Each row is a point. A path goes straight from each point to the next, and from the last back to the first. The post is the endless flat space through its rows: a point in 2 columns, a line in 3, a plane in 4, and so on, so that a path can go around it. How many times does the path go around the post? Going back the other way cancels.

Post:
[[-30,-12,-46],
[6,-49,15]]
Path:
[[-45,-47,37],
[-12,5,-5],
[33,-36,6],
[30,-33,-73],
[-19,-91,-20],
[-35,-42,37],
[-2,-14,8],
[11,-22,-6],
[-2,-15,-80],
[-21,-50,-16],
[-65,-43,-5],
[-72,-23,-12],
[-31,-3,38],
[58,-11,2],
[-3,-22,-58],
[-36,-20,-66],
[-53,-51,24],
[-21,-13,29],
[33,5,-15],
[14,-1,17],
[-16,14,-12],
[36,-4,-55],
[-1,-37,-41],
[-37,-70,-36]]
Times around: 4

Post:
[[23,26,54,5,-4,-16,-15,6],
[-26,-26,-70,-12,39,28,-19,24],
[3,16,-15,-33,34,21,26,-9],
[4,39,-43,35,43,1,15,-33],
[28,8,79,-2,51,-19,-6,28],
[-28,16,30,12,22,9,31,-2],
[-71,-50,-31,-89,-27,-68,26,37]]
Path:
[[30,-22,-69,-8,-6,-28,-3,1],
[17,-5,50,6,-25,23,-4,-35],
[-11,-13,23,9,33,6,14,-30],
[29,-53,-27,-8,35,32,1,23],
[33,26,23,33,17,-32,10,0],
[-43,22,77,-14,-27,39,17,70],
[22,48,48,-57,22,34,-11,7],
[-69,-24,-47,-77,-20,-90,-8,3],
[27,26,31,-39,63,11,40,-60],
[16,-45,21,-41,8,-36,23,-1],
[3,26,9,60,6,-25,-16,-24],
[-7,24,-10,-32,15,-69,-15,-21],
[-60,20,-52,-40,-15,40,4,-9],
[-33,30,50,47,-4,-35,11,9],
[65,66,24,-14,-9,-35,25,-25],
[2,-7,9,61,41,-5,-21,31],
[60,36,-21,-20,-32,21,-39,13],
[-68,13,7,47,51,-78,-33,55],
[-39,36,7,62,88,10,29,28],
[-22,-8,-18,-55,-22,5,57,48],
[35,-37,74,-11,-24,1,-19,37],
[28,0,64,-39,28,-34,14,9],
[5,-3,-33,-71,-20,-20,20,-42],
[6,-21,43,46,24,-16,22,-3],
[17,0,70,3,9,-9,19,52],
[-69,-35,-3,21,47,42,15,90],
[-21,4,-77,-72,65,-27,50,17],
[-22,5,21,-37,-18,50,33,23]]
Times around: 0

Post:
[[17,51,22,-1,29,-48,-34,-48,22,10,14],
[46,-32,23,56,3,27,35,17,-33,-43,31],
[13,27,14,-10,-21,-61,-12,11,19,-10,-32],
[-35,50,-25,-19,8,26,24,10,-13,-12,3],
[-3,18,-47,-36,21,-58,13,-50,-13,31,17],
[-15,42,-30,-9,-21,-61,39,-67,30,16,25],
[-33,-4,4,53,29,-13,43,12,-21,-6,41],
[-31,-44,-11,82,-1,37,-5,10,-29,-12,24],
[35,-5,-4,28,38,-38,-14,14,55,-23,-11],
[35,42,-13,-11,-23,-49,-7,-13,31,60,30]]
Path:
[[30,17,9,37,39,-17,-3,-10,-2,4,65],
[-90,-17,-18,17,-5,-91,9,54,78,-12,-16],
[-29,35,-33,4,-47,-47,45,-54,14,1,58],
[41,6,57,36,-67,0,71,-26,-25,-9,55],
[6,10,-3,38,6,-81,-21,-30,30,75,19],
[-12,55,16,42,-42,-43,66,-25,-59,-52,13],
[10,55,-35,-30,-29,-81,-5,-54,-5,11,45],
[-36,17,13,28,-56,22,-37,-23,-4,10,46],
[18,-15,15,7,-52,76,57,26,51,-44,-14],
[33,41,16,33,83,-38,-6,31,34,60,29],
[37,23,22,63,-26,-7,37,-56,-11,-38,43],
[75,-25,33,18,59,-82,-27,-17,0,-47,25],
[31,-31,-10,-15,2,-50,74,-34,40,-58,2],
[45,23,34,-37,18,12,19,-15,-65,-17,6],
[23,-24,-9,38,20,10,0,18,14,1,7],
[43,23,2,42,25,-106,23,-56,3,25,17],
[-8,91,23,11,18,23,-8,-21,-39,-14,42],
[17,46,31,-32,-22,-25,36,-52,-35,-19,47],
[-18,-33,7,24,3,28,-23,4,25,39,27],
[-19,78,61,18,-29,0,-13,7,-9,-9,-33],
[-8,99,-10,-2,20,-44,2,-3,44,-7,-8]]
Times around: 4

Post:
[[21,-16,18,-51,-35,48,-57,11,-18,-35,35,-33,27,-32,-43,22,-20,-70],
[-15,-22,12,-19,-17,17,-25,7,-34,-12,32,-33,65,-13,-42,58,24,-22],
[85,-12,-33,54,-6,18,56,-2,-40,-23,-18,-9,-20,23,24,-48,-21,-14],
[1,34,-6,15,-7,10,9,-14,-16,-19,-6,65,-10,-23,67,7,-17,39],
[-3,63,49,-37,-38,6,17,-41,-18,7,44,2,-29,14,98,26,14,-5],
[15,-40,37,-7,42,-20,35,51,-3,-49,-18,-62,21,-96,-27,-56,-9,-7],
[20,53,-20,28,-16,-31,41,13,2,-50,-18,29,-26,40,18,-20,0,-47],
[28,35,-2,84,-21,-9,22,-13,18,-27,21,6,-28,-15,49,-2,9,6],
[36,7,4,21,-14,-8,15,-44,-4,-43,14,21,-47,35,30,-77,-17,9],
[-44,34,42,-67,-2,52,51,21,28,-19,81,-13,-3,-4,44,81,5,28],
[5,26,18,-36,-27,32,43,-23,15,10,8,-22,-18,-21,-64,40,5,-5],
[-3,30,17,-3,-64,-23,34,4,-31,22,92,65,-20,0,55,31,-40,5],
[-34,-12,-27,-8,13,20,-13,16,-26,0,2,-64,-3,6,-44,13,-35,-44],
[31,-40,8,-15,-5,-62,-20,81,4,-39,-39,-72,15,-32,-33,-5,-40,19],
[23,56,-67,13,-26,-25,32,13,4,7,15,-23,-10,5,25,-59,8,27],
[29,-14,20,-3,6,13,-16,79,-14,10,-12,-51,15,3,-74,-42,4,-12],
[-33,-32,25,-61,-19,23,12,-4,41,23,36,-24,40,-10,22,25,-21,-24]]
Path:
[[-42,-14,-25,32,-44,-32,16,40,-2,25,13,-11,17,51,27,37,-19,3],
[-28,-45,6,-57,-36,12,53,-73,-24,-26,15,13,33,-45,13,-17,-58,4],
[-15,55,47,17,16,-33,-23,90,12,-43,32,-15,-36,-38,-25,-8,-38,3],
[36,-66,18,84,49,43,4,-32,3,-19,-42,-17,39,-44,-24,-1,11,12],
[55,-8,36,-13,16,21,9,-65,37,-39,21,-37,-55,-47,1,-79,-3,-23],
[-23,5,-31,18,-9,-18,39,43,-40,29,-11,43,-61,-63,-11,-18,-40,-11],
[-19,22,30,-23,-6,84,29,-19,2,-46,61,1,7,-70,26,-4,54,-11],
[13,28,-17,-43,-22,37,2,42,25,-7,-15,5,-28,49,10,-57,-30,91],
[81,-9,1,27,-53,19,-28,43,24,-63,-21,12,32,38,-18,51,-54,-4],
[13,28,-8,9,39,-20,22,28,-25,24,-44,-25,-43,16,14,81,-78,6],
[49,-45,-51,27,-13,-16,-42,-24,7,2,-23,35,41,37,45,35,-19,-33],
[22,-35,66,58,-10,34,-20,15,-2,-59,8,20,5,-56,-14,71,40,9],
[27,29,16,45,-66,5,-24,40,11,-30,-18,11,-22,8,17,-28,29,-47],
[50,31,94,-22,-5,34,54,56,-7,-35,-19,0,-24,-17,-51,-23,27,-20],
[-7,-8,69,-30,19,19,25,-26,3,9,-13,-52,52,-30,5,-25,8,-16],
[30,26,21,-15,-35,-45,-27,-7,-25,-50,32,19,44,-36,-20,47,-33,-70],
[30,-14,39,-39,-5,-49,-38,64,10,-64,26,-24,-5,31,0,21,-14,-54],
[-50,-87,-18,-21,14,-14,-55,47,-25,-7,-7,13,95,8,50,-11,5,-28],
[-18,29,-55,-6,-49,-10,5,-17,-2,-15,25,-44,13,22,65,-59,59,-46],
[-16,1,48,-32,-67,63,4,6,18,-11,64,14,44,-18,-28,34,-26,-18],
[-37,3,120,-82,-12,18,28,23,13,-11,79,-47,78,-65,21,28,7,-21],
[29,38,3,-38,-34,12,4,16,-32,14,14,23,22,27,41,40,-25,67],
[-54,-46,-85,-53,37,19,8,-15,-11,-2,24,-43,41,66,2,-13,-66,-64],
[46,-21,27,-31,8,19,18,-38,16,7,-30,-6,-37,-94,7,-36,-9,0],
[21,57,9,-63,-52,1,29,1,-65,-22,51,-54,-44,-7,0,10,41,-21],
[18,-28,39,73,3,6,8,7,-1,-50,-36,-12,-24,-5,5,-43,14,-41],
[-11,32,92,-20,5,-27,49,-2,15,-66,-22,-15,-49,-58,-16,-20,6,-5],
[-26,-13,-23,14,-27,41,3,-53,-8,1,36,16,46,-9,92,-50,-71,-41],
[79,18,46,50,-8,33,101,-48,31,-17,7,-52,-58,12,17,0,-15,14],
[-3,26,-16,-60,5,-13,38,45,-53,21,14,-30,-39,63,-31,7,-47,6],
[34,12,18,-5,12,39,46,-10,1,-15,56,50,-2,-25,-18,41,19,-28],
[34,-37,-13,27,41,81,-27,-38,-11,-18,-57,-13,6,-41,-23,-43,71,55]]
Times around: 5

Post:
[[54,-6,37,6,-13,20,-23,12,-16,0,37,8,-33,21,28,-29,18,10],
[-82,-31,-6,63,28,13,-16,23,20,-28,-15,21,-30,-27,21,-31,-32,-29],
[-43,-16,-13,-11,6,-38,38,113,-40,-3,-63,14,48,-60,2,-2,9,10],
[-10,-16,-7,37,2,-47,20,52,-24,12,-68,8,17,-46,-11,31,-5,48],
[21,3,-25,-9,-20,-2,-7,57,-52,42,-32,-22,5,-33,-6,40,7,-16],
[-68,-51,-13,16,89,13,-21,-20,8,-22,-28,-16,-7,-26,0,-46,-56,-6],
[41,44,4,16,-4,64,-54,0,-10,-10,21,-13,-43,30,-46,-56,-19,10],
[9,26,26,-17,-14,11,-76,-24,20,-36,15,4,-36,15,-1,-21,-44,-22],
[-20,19,-23,-29,1,-3,32,67,-68,18,-22,13,-9,-40,6,49,15,47],
[-6,14,61,-10,19,35,-1,12,10,-53,-18,-35,-47,66,-27,-23,-28,-56],
[-68,12,16,15,40,-45,16,70,-32,14,-56,-28,27,-28,35,-4,-53,0],
[37,30,-1,33,12,23,-49,-28,-8,-36,67,-5,-11,70,-9,-28,31,-29],
[-28,2,-58,-34,29,-53,10,77,-11,44,-58,-23,-14,-19,13,7,17,57],
[-35,-11,41,-15,-13,22,-25,-13,28,-13,33,-30,-38,65,-51,-24,-40,-13],
[-1,24,-17,-3,-46,-12,31,4,-57,12,-59,-5,20,-29,8,-10,14,-2],
[13,30,2,9,-21,49,0,0,11,4,-10,47,34,1,11,8,25,-14],
[35,19,-50,12,-19,16,7,30,-14,-24,21,-25,20,-1,43,28,-21,7]]
Path:
[[-14,-12,-11,54,22,-5,-7,1,-23,-12,-57,-70,22,-53,-37,8,-54,18],
[-85,3,39,-30,45,-17,-41,30,7,26,-37,0,30,32,-31,-12,-23,37],
[-63,-20,-52,15,39,2,13,23,44,-11,-43,48,62,-13,-23,50,-14,41],
[-31,-26,30,-40,-30,24,50,-9,-3,-4,-42,30,-6,-3,-41,5,-42,22],
[-77,11,27,34,-26,-16,-21,-22,-5,28,-31,62,-62,-62,31,-15,-3,-18],
[2,25,16,55,16,-32,5,47,-28,50,-38,-15,32,-12,42,-13,16,0],
[-48,14,76,71,34,-19,52,91,-18,-86,-18,27,-1,-21,12,23,-53,-34],
[68,17,17,84,-42,25,-23,57,-25,-51,-50,16,48,-20,-65,-22,-58,-41],
[26,-23,16,5,-12,27,-21,-9,-31,6,-23,4,-10,-1,-19,-6,-8,38],
[30,19,74,46,14,-14,-13,16,-77,-64,-42,-40,11,25,5,-80,28,-33],
[5,-29,-17,72,-19,12,7,14,34,9,8,-16,41,-21,19,-83,-28,43],
[30,4,21,-8,-7,11,-2,-26,-15,-6,-6,-4,-8,-6,-7,-22,-35,0],
[-40,26,-2,31,44,-9,-19,37,28,-22,-61,47,-44,12,5,-52,-23,1],
[24,30,25,84,-39,22,5,95,-24,-9,-67,90,20,-42,22,-18,64,-25],
[-78,1,51,-66,29,-13,11,74,5,-71,-44,-22,-37,6,37,-22,-4,1],
[16,53,35,-36,-52,-5,35,25,-1,-33,-20,-14,18,14,-10,31,4,18],
[-42,-6,34,-22,-3,-21,25,25,30,-5,-45,84,39,-42,-16,24,34,-34],
[30,13,-61,-30,-7,-29,-37,70,-82,83,-21,-8,-10,-24,-14,-8,25,-33],
[-24,-24,-44,-61,66,37,-36,22,15,20,-21,82,-37,-13,27,14,21,76],
[-33,48,-42,-10,-4,67,-69,44,-16,36,-29,0,-6,-37,-8,-21,-24,16],
[48,20,-2,55,30,11,-36,64,-62,-54,57,31,-5,-58,63,-51,17,34],
[20,4,-20,78,-5,-3,-20,11,26,-24,62,1,43,17,-23,17,-35,40],
[-70,-19,-39,-55,-5,-37,24,51,-36,54,-77,8,-4,-24,-65,-16,3,38],
[18,-31,28,-117,41,-42,-80,42,-41,17,21,-18,-34,25,-16,-12,-52,68],
[-58,6,37,38,-34,43,53,91,-37,-29,-5,83,35,-21,91,36,28,-95],
[-99,26,-38,-34,-12,-31,76,34,-13,-8,-48,-23,5,26,-79,70,-26,8],
[-18,19,-34,-8,15,-6,30,44,-17,-8,9,-51,-17,3,4,-79,-11,15],
[-46,47,42,-16,-14,40,-17,28,-18,17,14,30,-38,-7,-8,38,-1,41],
[-27,-36,-12,-37,-15,4,2,35,-8,-20,24,-26,-61,50,-7,-21,38,1]]
Times around: 2
